Every row gives one point. The last column is the point's height on a tilted bowl or saddle (a function of degree 2), plus a little noise. Along how many of its main directions does it bend up, bend down or stay straight?

Points (10 x 3):
[[ 10  31  18]
 [ 23   2  25]
 [-35  85  81]
 [-14  74  50]
 [-14 -26   8]
 [ 37 -10  34]
 [-29  11  12]
 [-32   8   9]
 [-11  56  36]
 [ 29  41   8]]
Directions: 1 up, 1 down, 0 straight

Points (10 x 3):
[[ 25  52   8]
 [ 18 -72  57]
 [-28 -19  31]
 [-41  50  43]
 [-16  14  24]
 [ 19  50   9]
 [ 24 -56  50]
 [  4 -59  46]
 [ 27 -12  28]
 [  5 -13  26]]
Directions: 1 up, 0 down, 1 straight

Points (17 x 4):
[[ 16 -20  64 -35]
 [ 59 -38 -25 -30]
 [  0 -29  45 -16]
 [ -5 -12  -4  13]
 [-39  25 -35  46]
 [ 17 -95 -32  95]
 [-33 -39  20  21]
 [ -5   4 -14  16]
 [ -5   2  -7  11]
 [-17 -36  -4  34]
 [-42  30   3  30]
 [ 34  62   0  -4]
 [-30  20  38   5]
 [-19   1 -36  36]
 [ -7  -6   6   7]
 [ 17  22  35 -12]
 [ -4  50 -92  14]]
Directions: 1 up, 1 down, 1 straight

Points (15 x 4):
[[ -6  -3   7  16]
 [ 28  81  -1  -3]
 [ -2  14 -18  20]
 [-15 -18  -5  25]
 [  6 -48   5  38]
 [ 27   2 -55  82]
 [ -2  31  44  -6]
 [ -8 -37  73  11]
 [ -2  40 -29  10]
 [ 47 -35 -18  77]
 [ 48  25 -20  58]
 [-45  52  40  -5]
 [ 62 -43  42  10]
 [  8 -16  30  13]
 [-93 -15 -25  11]]
Directions: 1 up, 1 down, 1 straight

Points (23 x 5):
[[-29 -29 -28   5  24]
 [-29 -41 -25  22  37]
 [  7   7  13  16  -1]
 [ 24 -20  19 -34  48]
 [ 14  39   8  49  10]
 [  5 -16  21   3  14]
 [ 18  19  29  -6  12]
 [-22  57 -33 -55 -30]
 [ 43  15 -95  -9  60]
 [  6   8 -15  31   1]
 [  3  78  41  27  22]
 [ 11 -45 -28   0  46]
 [ 19  19 -66 -23   8]
 [-40 -12 -19  30  12]
 [ 22 -30   3  39  37]
 [-36   3 -75  13  16]
 [ -6  31  16  30  -6]
 [-72 -17 -21 -25  49]
 [ 41  26 -10 -87  91]
 [  7  -7 -24  33  12]
 [-14 -34 -36  52  50]
 [-37  33 -45 -15 -30]
 [ 17 -13  12 -43  43]]
Directions: 3 up, 0 down, 1 straight

Points, 40 rows:
[[-15 -26 -39  19  25  40   9]
 [  7 -16 -45   9 -24 -85 -65]
 [-54 -55  -8  36  20  66 -27]
 [ 10  12  74   8 -37  57   1]
 [ 28   4  20  51  18  28  27]
 [ 22  -3 -37   7  17 -29  14]
 [ 41  23  28  -1 -48  24  -2]
 [-42   1  21 -10  10 -49  -3]
 [-48   1  -4 -55 -85  45 -94]
 [-38  23 -21  10  43  12  54]
 [ 12 -43 -32 -10  36  29  28]
 [ 28  -3  17  -4   5 -45  14]
 [-26   6  82   5 -19  10  10]
 [-12   2  -7  27  -5   1   3]
 [ -5  38   7  29 -95 -51 -73]
 [-50   7  -2  20  -4 -31 -14]
 [ -7 -55 -75  52  45 -68 -36]
 [ 38  56 -14 -39  24 -23  38]
 [  1  37  -4   3 -18  -1   6]
 [  2   1  21 -13 -11 -35   2]
 [-10 -32 -33 -18   4   2  -1]
 [ 46 -39 -59  -2  75  33  55]
 [ 13   4  53 -10  54  27  54]
 [  5 -72  34 -11 -31  21  12]
 [-34 -11  23  11  46 -53  34]
 [-79  61  13 -54  -5 -35 -46]
 [  8 -24   5 -38   7 -42   9]
 [-21 -18 -10   2 -78  71 -66]
 [-29  77 -17 -11  21 -13  48]
 [  4  -5 -17  53  35 -56  13]
 [-11 -30 -62  20 -16 -37 -51]
 [ -8   6  31  11  -4  -9  17]
 [-69 -17  10 -32  -2 -29 -35]
 [ 55 -81  14  33  11 -40  23]
 [ 61 -15 -33 -26  -7  24  12]
 [ 21 -22   9  33  29  -5  34]
 [-29  -7  20 -12  22   2  24]
 [  0   2  -9   1   2  35  15]
 [-31  31  -8  66  24 -27  25]
 [-15   2  67  42  14 -40  31]]
Directions: 1 up, 3 down, 2 straight
